Every row gives one point. Examples show where two turns around zero, p and q, send a point. Write where each new point lands after one turn and then the other. Backwards means that the second turn is done in reverse. Each puzzle has new turns, and all numbers are rounded.
In the rows, 128 means zero.

Turn p:
[111 109 147] => [110 102 129]
[169 143 132] => [163 140 152]
[161 203 129] => [145 194 174]
[ 98 104 126] => [105 107 105]
[101  82 106] => [117  98  80]
Turn q:
[ 95 195 148] => [ 80 184 152]
[152 122 145] => [154 129 143]
[101  91 115] => [111  85 117]
[164 104 104] => [167 114 101]
Where do these land?
q, then p: [124  97  81] => [148 124  75]
p, then q: [106 157  85] => [101 169 100]
q, then p: [155 146 171] => [135 130 181]
q, then p backwards: [127 111 174] => [150 133 171]

Turn p:
[178 163 154 135] => [153 174 163 105]
[126 122  72 101] => [100 116  85  94]
[119  93 127  95] => [102  89 136 118]
[148 128 171 178] => [184 139 158 151]
[ 69 135 116 131] => [100 123  97 172]
Turn q:
[ 68 184 131 153] => [123 213 139 127]
[170 113 139 128] => [142  90 124 150]
[112 123 169  63] => [179 118 155  76]
[178  76  85 115] => [101  56  92 125]
[140 140 111 117] => [133 127 102 125]
[110 115 140 174] => [ 98 140 160 154]
[117 144 120 145] => [118 151 124 137]
Where do these land?
p, then q: [102 116 104 161] => [ 91 114 102 144]
p, then q: [147  92 125  66] => [135 111 169  69]
q, then p: [103  85 168 172] => [140 122 176 188]
p, then q: [103 155 115 124] => [110 161 117 128]
p, then q backwards: [133 133 112 137] => [130 141 119 117]
q, then p backwards: [181 187 145 107] => [126 126 111 210]

Turn p:
[117 155  99 134 129 193] => [122 148 117 172 120 187]
[117 122 148 176 157 124] => [131  93 123 160 161 110]
[ 80 128 107 157  87 114] => [104 134 107 166  87  92]
[181 134 113  82 162  71] => [146 138 101  41 158 123]
[111  95 102 120 107 153] => [ 88 122 136 133  94 147]
[145 152 155 106  99 152] => [163 154 160 129 110 144]
[125 131 150  66 144  90] => [122 167 151  76 153 103]
[ 92 105 135 203  93 133] => [118  82 125 194  95  94]
[184 130 143 109 173 122] => [159 114 132  82 172 152]
Turn q:
[173 116  83 156 154 116] => [149  83 114 138 167  89]
[ 97  72 150 103 136 182] => [ 96 102 102 105 109 198]
[120 103 161  81 139  72] => [ 93 136 139  64  99  99]
[147 207 166  87 118 123] => [155 183 203 109 133 134]
[134 115 106 135 101 121] => [150 124 103 134 114 116]
[118 162  96 138 130 142] => [143 152 119 152 161 132]
[107 122 135 196 118 139] => [108 116 117 195 113 128]
Where do these land?
q, then p: [168 126 112  69 159 168] => [117 130 168  86 164 184]
p, then q: [128 152 119 155  87 129] => [167 122 120 155 112 106]
p, then q: [149 182 154 130 157 130] => [142  98 165 128 176 117]
p, then q: [123  96 183 175  56 143] => [130  91 143 152  36  97]
p, then q backwards: [ 91 118  64 121 147 140] => [ 58 101 130 136 148 136]
q, then p: [ 78 127 115 128 167  91] => [ 92 169  96 143 152 101]
p, then q: [150 112 175  91 120  96] => [122 134 171  74 107 118]
p, then q: [138 110 102 155 130 126] => [131 115  88 126 123 132]

Turn p:
[194 141 149 118 146 131  91 130] => [ 94 116 193 127 149 151 144 134]
[179  80 167 139 149 113 142 124] => [144  89 168 153 107 153 150 171]
[162 104 150 107 154  49 146 148] => [115  80 172 118  61 109 127 159]
[ 36 124 120  99  98 169 144 151] => [125 146  29 121 117 149  99  94]
[ 91 119 115 143  89 103 100 135] => [123 114 103 159 131  90 102  98]
[ 85 164 138 146 103 148 151 136] => [127 184  91 144 120 127 113 120]
[155 130 105 109 110 131 151  98] => [164 133 150 109 122 133 147  99]
[195 142  85 164 167 145 100 138] => [137 128 192 102 195 123 113 160]
[ 55 149 122 126 136 163 126  93] => [122 162  54 119 150 117 157 117]
Turn q:
[129 153  72 159 116  67 122 191] => [ 96 176 150 201 110 107 141 179]
[132 116 157 104 124 128 145 137] => [127 125 145 108 124 158 143 117]
[124 123  79 119 133 149 123 108] => [134 121 135 119 125  97  82 140]
[127 147 108  89 165 108 185  97] => [162 186 148  73 127 118 118 141]
[144 114 166 147 135 107  88 137] => [135 103 128 159 143 127 174 107]
[102 121 187 146  73 149  81  90] => [ 92  81  74 126 122 128 143  58]
[174 152 150  60 141 108 150 141] => [160 171 185 119 132 169 131  95]
[146 146 131 189 104 195 107 104] => [144  88  52 159 127 139  87 119]
[164 109 103 136 128 145 164 115] => [168 120 129 119  94 136 105 152]
[ 37  99 128 130 161 126 117 160] => [ 62 110 133  94 178 105 154 172]
Where do these land?
q, then p: [121 112 158 129 103 149 127 181] => [145 132  75 142 147 162 122 143]
q, then p: [182 109 181 118 154 112  84 159] => [175 138 142 154 124 164 170 189]
p, then q: [116 138  67 135 156 153  79 121] => [156 144 176 101 176  94 141 141]
q, then p backwards: [133 151  50  91 162 123 124 166] => [174 166 120 200 133 117 125 170]
q, then p backwards: [142 137 157 161 123  83 100 169] => [129 123 186 146 114 138 110  79]
p, then q: [ 69 111 136 128  87 110 158  79] => [153 156 112 147  54  97 108 145]
q, then p: [176 101 118 134 132 134 201  64] => [137 112 200 120 119 167 110  56]
q, then p backwards: [108 140 149 136 149 133 137 129] => [116 132 120 127 148 157 121 117]
q, then p backwards: [105 153 136 120  86 155 142  85] => [ 83 146 109  85 109 132 134 159]
